Every row gives one point. A path goes straight from each point to the next, and from the last back to the first. The post is the endless flat space through its rows: a point in 2 columns, a line in 3, a plane in 4, and so on, so that a path can go around it. How many times does the path go around the post? Going back the other way cancels.

Post:
[[-0.7 -1.1]]
Path, 19 rows:
[[-5.2 -0.6]
 [-2.4 -5.9]
 [ 2.5 -3.7]
 [ 2.1  0.6]
 [ 1.1  2.8]
 [-2.7 -0.3]
 [-2.0 -2.2]
 [-1.3 -2.8]
 [ 3.0 -2.5]
 [ 2.7  1.7]
 [-0.9  4.2]
 [-4.8 -0.8]
 [-3.8 -4.7]
 [ 0.3 -2.5]
 [ 1.8 -1.4]
 [ 0.7  3.7]
 [-3.0  1.3]
 [-3.9  0.9]
 [-2.4  4.0]]
Times around: 3

Post, 8 rows:
[[ 2.1 -3.0 -2.1  0.0  0.2 -3.7 -3.9  2.5 -0.2]
 [-2.5  0.8 -1.8  1.5 -4.1 -0.1 -1.9 -2.9  3.6]
 [ 2.5 -0.3  2.7  0.6  2.8 -0.7 -1.1  4.1 -4.6]
 [ 2.3  2.7  0.8 -0.4  3.0 -0.3  0.1 -4.0 -1.1]
 [-2.9  2.4 -0.7  2.4  4.0  0.7 -1.1  4.2 -0.3]
 [ 2.8 -3.0  1.9 -2.2  0.8  4.9 -0.4 -2.5 -4.1]
 [ 0.5  3.1 -1.7  2.6  1.1  0.8 -0.6  2.0 -5.5]
 [ 1.5  0.1 -4.8  2.8 -5.5 -0.2  2.8 -1.8  3.8]]
Path (27 x 9):
[[-1.0  4.1  0.8  2.0  3.5  1.6 -4.8  2.6 -5.2]
 [ 6.0  1.9 -2.4  3.5  0.8 -2.5  1.4 -3.2 -3.8]
 [-1.9  1.9 -1.7  2.0  0.3 -2.7 -1.1 -3.5  0.4]
 [ 0.0  5.3 -1.9  3.3  3.9 -1.5  4.3  5.5 -2.1]
 [ 1.3 -2.7  0.3 -4.1  4.2  1.0 -6.1  4.2 -2.5]
 [ 0.8 -2.9 -5.3  3.6 -0.4 -1.2 -1.7  7.8  1.5]
 [ 3.8 -2.2  2.3  3.0  2.4 -1.1 -1.7  0.0 -6.3]
 [ 0.6  0.1  0.5  1.0 -3.6  0.9 -0.5 -4.7 -4.3]
 [ 3.2 -1.5 -1.6 -1.1 -1.8 -2.0  3.1 -0.3  2.9]
 [ 1.7  3.5 -0.5 -0.8 -0.2  2.8  0.0  1.9 -0.5]
 [ 1.1  1.6 -6.8  2.8 -0.5  2.5  0.3 -0.6  5.1]
 [ 2.4 -2.9 -4.3  2.8 -0.4 -1.7 -2.0 -4.5  0.5]
 [-4.0 -0.5 -2.1  4.1  1.3 -2.4  0.8  2.6  3.3]
 [ 0.1 -0.9  0.0 -2.5 -1.8 -1.2  0.5 -2.6  0.0]
 [-0.8  2.6 -0.5  1.1 -0.3  0.4 -2.4  7.6 -1.4]
 [ 1.5 -0.4  0.9 -2.3  1.3  0.8 -3.9 -1.9  1.0]
 [ 3.4 -3.6 -0.3 -1.5  1.3  2.5 -3.8 -0.8 -4.6]
 [ 4.5 -6.8  2.4  0.0 -4.1 -1.8 -1.4 -3.2  5.7]
 [-4.4 -1.5 -4.4  3.0  0.6 -1.3 -1.8  1.8  5.9]
 [ 0.9  1.0 -0.5  3.1  0.7 -1.5  1.4  1.1 -0.5]
 [ 0.1  0.3  3.8  1.6  3.1 -0.7 -1.2  6.2 -6.9]
 [-0.6 -1.6  0.0 -1.6 -1.5  2.5 -1.8 -1.9 -0.3]
 [ 1.7  1.0 -7.6  0.6  0.8  0.4  2.8  3.8  0.8]
 [-0.2 -0.1 -2.4 -1.7 -2.4  0.9 -6.1 -3.0 -2.3]
 [ 0.4 -1.1 -6.9  3.0 -3.8 -3.4 -4.8  1.5  4.2]
 [ 3.5 -2.3  0.0  1.8  0.3  3.0  1.9 -4.7  1.6]
 [-1.2  3.4 -2.5  1.7  1.9  1.8 -3.1  2.1 -2.3]]
Times around: 4

Post, 17 rows:
[[-0.8 -1.9 -2.4 -0.3  2.3  1.8  0.6 -4.3  0.0 -1.4 -3.9  3.3 -3.1  0.5
   5.2 -2.4  0.5 -0.6]
 [ 2.4  1.4  2.1  0.8  2.9 -2.2  2.2  3.6 -1.8  3.1 -0.9 -0.2  1.4 -0.1
   2.4 -2.0 -0.5  1.6]
 [-0.8  2.2  1.6  3.4  5.6  0.1  1.8  2.3  0.2  0.9  0.3  0.8 -2.2 -2.2
   1.4 -2.5  0.5 -1.3]
 [-0.7  4.5  3.0  3.5  1.1 -0.2  3.8 -1.2  3.5 -1.4 -1.5 -1.4 -0.1  0.0
   3.4 -0.9  0.4  0.8]
 [ 1.8  2.0  0.4  1.2  6.0 -2.6  2.1  4.4  1.9 -1.3 -2.8 -1.0 -0.7  2.2
   0.7  2.1  0.7  1.7]
 [ 1.6 -3.7 -4.6  4.4 -0.4 -2.2 -2.2 -8.0  1.4 -3.1 -1.2  6.1 -3.9 -2.2
   5.2 -0.6  3.4 -0.4]
 [-1.9 -1.4 -1.1  4.0 -0.2  4.1 -2.3  3.6 -1.2  1.5  0.9 -3.3 -3.3  0.7
  -0.9  3.2 -4.8  2.4]
 [-2.5  4.3 -1.0  1.3  3.7 -2.7  6.5  3.3 -0.9 -0.6 -2.0 -1.2  0.2 -0.5
  -0.3 -2.6  1.1 -2.0]
 [ 1.1  1.8  1.2  0.8  1.6  0.9 -3.1 -0.7 -1.8 -2.3 -2.4  1.2 -1.6 -0.7
  -3.5  3.3 -5.5  3.0]
 [-0.1  1.3  2.3  0.1  0.9 -0.2  5.5  1.6  0.1 -2.1  1.5  1.7 -2.3 -0.7
   3.4 -1.2 -2.4 -2.5]
 [ 1.2  2.1  1.3 -0.4 -0.5  3.4 -2.1  3.2 -2.9  4.7 -1.7 -2.3 -3.6  1.7
  -1.9  3.8 -1.8  0.0]
 [ 0.2  1.0 -3.0 -0.6 -1.0  2.3 -3.6 -0.2  1.9  2.4  2.2 -2.4 -3.4 -1.8
  -1.7  5.7 -3.7  2.0]
 [ 1.1 -0.9 -2.1  1.5  2.2  0.1 -0.8 -6.1  2.0 -2.0  2.1  5.8  1.8  2.6
   4.1 -2.7  3.4 -2.1]
 [-2.4  2.3  2.0 -1.2  2.1  1.9 -1.7  4.0 -2.9 -2.7  0.1 -3.6  0.2 -1.6
  -1.4  4.4 -0.9  2.8]
 [ 3.8 -0.9 -0.1  1.6 -2.1  1.9 -4.8  2.8 -0.1 -1.3 -0.6 -3.9 -0.8 -2.3
  -1.6  3.0 -4.3 -1.6]
 [-1.1 -6.3  0.5  1.2 -0.6  0.3  0.8 -7.4  4.0 -2.7 -2.6  5.4  0.3 -1.8
   2.5 -3.3  3.9 -2.1]
 [ 1.6  2.2 -2.4 -1.6 -1.6  5.1 -2.8  2.9  0.6 -0.9 -1.0  1.2 -4.1 -0.4
  -1.5  1.3  0.1  2.7]]
Path:
[[ 0.8  1.8 -4.0  4.4 -0.6 -2.5  1.8 -4.4 -0.6 -4.4 -0.7  1.2 -5.8  0.4
   2.7  7.7 -2.5  5.5]
 [ 5.2  1.3 -1.2  2.9 -1.9  3.8 -2.5  1.8  3.9  7.5  2.6 -2.8 -7.3  2.6
   7.7  0.1  0.5  1.4]
 [ 3.9 -2.6 -2.8 -2.0  2.1 -2.3 -1.7  4.3  0.3 -2.7 -0.4  3.5 -2.9  0.8
   3.8 -3.3 -0.8 -2.6]
 [-0.6 -0.4  1.9 -1.1 -2.1 -2.0  2.2  1.3  4.9  0.0 -3.0 -0.2  1.1 -3.4
   0.0  1.1 -3.2  2.3]
 [-7.3  3.0 -4.4  1.0  0.8  0.7 -2.3 -1.1 -2.6 -1.7 -2.3 -0.2 -1.5 -2.7
  -4.0  1.2 -1.4  1.9]
 [ 0.6  1.1 -0.6  1.3 -1.5  1.2 -0.9 -2.2 -1.6 -2.4 -7.2  2.8 -1.5  0.3
   0.0  0.9 -5.8 -0.9]
 [ 2.8 -1.8  0.1  3.8  1.3  1.0 -1.0  0.7  0.5  2.2 -0.1  0.8 -0.1 -7.0
  -1.8  0.6 -2.5 -1.0]
 [ 2.1  0.5  2.3  1.6  2.5 -2.4  4.0  3.2 -0.6  1.8 -3.2 -2.7  4.1  1.1
   0.9  2.0  0.5  0.8]
 [ 4.0 -2.3 -0.3 -1.5  7.1 -0.6 -1.6 -2.2 -1.3  1.6  0.7  7.0  0.7  2.8
   0.1 -0.7  2.5  2.0]
 [ 0.0  3.0 -1.8  1.1  4.8 -1.0 -3.4 -2.1  3.6  3.2  1.6 -3.1 -3.4  0.7
   1.7  3.7 -0.5  2.4]
 [ 6.5  0.1 -0.7  2.9  0.1 -4.9 -3.8 -2.8  0.5  1.1  0.6  2.2 -1.3  3.2
   5.6  2.6 -7.8  0.8]
 [ 1.1 -3.8  7.5  2.6 -3.7  4.5 -6.5 -5.7 -1.1 -6.8 -2.6  3.4  1.8 -0.5
   2.8  4.1 -5.7  4.3]
 [ 3.6 -2.2  1.8  4.0 -2.3 -1.7  4.7 -2.2  2.6  8.7 -1.5 -3.3 -2.0 -1.1
   4.6  5.8 -0.8 -2.1]
 [ 7.7 -1.7  1.1  1.4  0.3 -2.9  0.2 -2.8  2.8  0.0  0.5  0.0 -3.9 -2.4
   2.2  3.5  0.7 -2.3]
 [-2.4  8.3  1.2  2.1 -0.4  0.2  1.2 -3.1  1.6 -1.2  0.7 -1.8 -2.9 -0.3
  -3.9  1.8  0.1 -2.7]
 [-3.6  1.4  0.7 -0.7  0.5  1.9 -1.1  2.4 -3.9 -2.6 -3.6 -5.1 -5.0 -1.3
  -1.2  0.7 -1.6 -0.2]
 [-2.0 -3.3 -2.3 -1.6  0.9  1.5 -0.7  0.3  2.9 -0.2 -2.8 -0.3 -0.6  2.9
   1.3  0.4  1.3 -0.6]
 [ 2.1  2.4 -1.4  4.0  0.5 -0.9 -0.9  1.1  4.9  1.2  3.3  0.5  2.7 -2.1
   3.4 -2.4  4.1 -1.9]
 [ 4.3 -1.7  0.5  8.2  2.4 -3.1  2.6 -5.8  4.6  3.4 -2.8  3.0  2.8 -2.1
   1.0 -3.9 -1.1 -1.8]]
Times around: 3

Post:
[[-2.7 -3.1 -0.1  0.3  0.2 -1.1  3.7 -1.6  0.4 -3.4 -0.9 -1.9 -2.3 -6.8
   1.0 -4.5 -2.3 -1.4]
 [-1.9  6.2 -0.9  1.6  0.4 -1.7 -2.1 -0.2  1.6  2.0 -2.1  0.7 -1.2  1.7
  -1.7  1.1  1.6 -0.8]
 [-2.0 -0.3 -0.4  1.8  1.9 -3.8  1.9 -1.1  2.6  0.0 -0.1 -1.4 -0.3  0.1
   0.8 -0.8 -1.4  1.5]
 [ 1.1 -2.1  0.8 -0.7 -3.3  2.4  2.8 -6.8  1.9 -2.1 -2.1 -5.0 -1.9 -4.4
   4.3 -5.6 -0.4 -0.7]
 [ 1.1 -4.2 -0.1  4.0 -1.0 -0.5  0.2  1.8  3.5 -1.4 -3.7 -2.5 -0.7 -2.3
   1.7  0.3 -0.7 -1.9]
 [ 7.4  0.9 -2.8 -1.9 -4.1 -0.2  0.4 -2.4  3.2  0.2 -0.4 -2.1  1.5  0.1
  -4.2 -0.8  1.4 -1.7]
 [ 1.0  3.5  2.3  0.9 -0.1 -2.6  1.3  3.9  1.4 -1.6 -1.4 -3.7 -0.8  0.3
   1.8 -1.8 -2.6  1.4]
 [-2.5  4.2  1.4 -0.2  0.1 -1.9  2.3  3.3  1.1  3.0  0.5 -2.3  0.2  3.0
  -0.8  1.1 -2.5 -3.4]
 [-3.0 -1.9  2.3  3.7  0.2  0.0  2.0 -2.3  0.2 -6.4 -0.6 -3.6  0.9 -1.7
   1.2 -3.2 -3.0 -2.6]
 [-1.2  3.9 -1.7  2.2 -3.3 -1.9  0.3  3.6 -1.6  2.4 -1.6 -1.6  0.5  0.8
  -0.8  4.2 -1.5  0.8]
 [ 4.8 -2.0 -0.6 -2.8 -1.8 -1.2 -1.0 -4.9 -2.7 -0.7  1.1 -3.3 -2.8  0.6
  -1.4 -1.5  2.1 -3.0]
 [ 4.8  1.3  0.3 -1.6 -5.3 -2.6  1.4 -2.7  1.7 -0.3 -0.3 -2.5 -0.2 -1.2
   2.2 -0.3  5.0 -3.4]
 [ 5.2 -1.1 -0.9 -2.8 -1.8  1.4  0.1 -1.9  0.2  0.1  1.0  0.3  1.5 -0.5
  -0.2  0.6  5.3 -1.3]
 [-2.2  4.3 -0.2 -1.8 -5.4 -2.8 -3.3  0.1 -2.0  3.3 -1.6  1.6  2.3  3.6
   1.9 -0.4 -3.0 -1.6]
 [ 0.6  2.0  2.1  4.4  1.6 -2.2  3.1  2.0  2.1  1.4  0.8  0.3 -1.6 -1.0
  -0.2  0.3 -4.1 -1.5]
 [-1.6  3.4  3.3  0.5 -3.2 -3.1 -2.5  2.8 -0.2  5.5  0.3 -1.4  1.3 -0.3
  -1.4  0.8 -0.7  0.4]
 [-2.2  1.4  3.3  1.1  0.9 -3.1  2.1  1.9 -1.3  2.4 -5.0 -0.5  1.0  1.9
  -0.5  1.2 -2.3  0.2]]
Path, 23 rows:
[[  3.8   8.2  -5.1  -0.2  -4.6  -2.7  -0.7   2.8   3.3   1.4  -1.6  -1.0
    3.6   1.3   1.2  -0.2  -3.2   1.4]
 [  1.3  -3.2   1.9  -1.6  -3.5  -2.6   0.3  -4.6  -2.5   0.4  -3.4  -4.5
    1.2   0.2   2.8  -0.8  -3.2   0.0]
 [ -3.6  -0.8  -1.4  -1.4   1.1   1.2   0.4   1.0  -1.5   0.8  -3.7   1.6
   -1.5   0.3  -1.2   0.8  -3.4  -0.8]
 [  5.1  -3.0   4.6   6.1  -0.1   1.4   0.5   5.6   2.7   1.6   2.9   1.4
   -3.0  -0.2  -4.3   2.8  -1.9  -5.1]
 [ -0.9   6.8  -0.2   3.5   1.2  -1.4   1.9   4.7   7.2  -2.1   4.2   1.4
   -0.6   0.3  -2.2   0.2   2.9  -0.9]
 [ -4.1  -0.2  -0.9   2.7  -2.1  -2.4   2.1  -5.5  -0.7  -1.9  -5.3  -0.9
   -2.1  -1.2   4.6  -5.2  -2.1  -1.6]
 [  0.3   0.8   2.0  -0.9  -0.5  -3.4  -0.5  -0.8  -2.4   1.1  -2.2  -7.2
   -4.9   0.7   4.8  -2.2   0.5  -0.8]
 [  3.8   1.1  -0.6  -0.2   1.4  -2.3  -1.9  -5.6   0.5  -2.3  -1.1  -2.6
   -0.3   0.5  -2.0  -0.2  -0.2  -0.7]
 [ -1.8   5.9   2.5  -0.4   0.5  -2.6   3.6   2.2  -2.8  -2.1   2.2  -4.2
   -1.2   5.3  -2.7   1.9  -3.9  -7.8]
 [  4.4   1.0   3.6  -2.0  -4.3   0.8   2.7   2.0  -0.6   2.0  -3.2  -5.9
   -1.5   3.1   0.1  -2.0  -5.6  -1.0]
 [ -2.8   2.6   6.5   0.3  -2.1  -2.3   1.9  -4.3  -2.3   4.9  -0.3  -2.4
   -3.5  -4.7   2.5  -2.8   1.3   2.6]
 [  2.6   0.8   1.3  -1.5  -7.9  -3.1   2.6  -4.1   0.8   3.6  -7.6  -1.4
   -0.4   0.5   8.1  -4.8   1.6  -2.4]
 [ -0.9  -2.5   3.0   3.6   5.1  -1.1   1.5  -1.7  -1.2   0.4  -0.1  -2.5
   -0.2  -4.4  -2.5  -1.7   0.0  -1.4]
 [  4.2   1.3  -0.6  -0.5  -1.3   2.2   4.7  -1.3   1.5  -0.4   4.8  -5.0
   -1.0  -4.1  -1.5  -0.5  -2.7  -2.9]
 [  4.3  -2.4   1.1   0.0  -3.4  -5.3   3.7   2.9  -3.3  -0.7   0.6  -1.8
    1.1  -2.1  -5.2   3.0  -2.3   0.1]
 [ -5.3   0.5   0.0   7.1  -5.8   2.6   1.6   0.7   2.3   0.1  -3.9  -1.6
   -0.3  -1.6   2.5   2.2   1.0  -1.4]
 [  3.7  -6.9   1.0   1.0   1.1  -0.8  -0.2  -1.2  -0.2   0.0  -3.4  -1.8
    0.9  -0.4  -3.3  -0.7   5.1  -0.9]
 [ -4.8   3.2  -4.7   4.5   1.8  -1.5   0.3  -3.3   2.9   5.3  -5.0   0.2
    0.9  -1.0  -7.0   3.0   2.4  -4.0]
 [  1.8  -2.5   2.0  -1.0  -1.9  -4.3   5.2   1.3  -0.7   0.6  -3.5  -7.3
   -2.9  -5.5   5.2  -1.6  -3.6   0.3]
 [ -1.7   1.0  -2.1   1.3   0.5  -0.4  -0.9   4.7   2.7  -0.3  -1.7  -3.5
   -0.8  -2.3  -3.4   2.8   0.1   0.5]
 [  4.7   0.4  -1.3  -1.2 -10.1  -1.9   1.0   2.9   2.2   0.8  -0.7   0.5
    0.6  -3.2   3.1   2.3   0.9  -1.3]
 [  7.2  -4.9   5.7   0.1  -9.3  -2.4   1.2   1.0   1.3   2.3  -1.0  -1.3
    0.5  -3.0   6.4  -5.6  -3.5   0.3]
 [  1.8   0.1  -2.5  -4.8  -4.4   0.1  -0.1  -0.3  -7.1   0.7   2.5  -5.5
    3.3   0.4  -3.3  -2.4  -0.9   2.3]]
Times around: 4
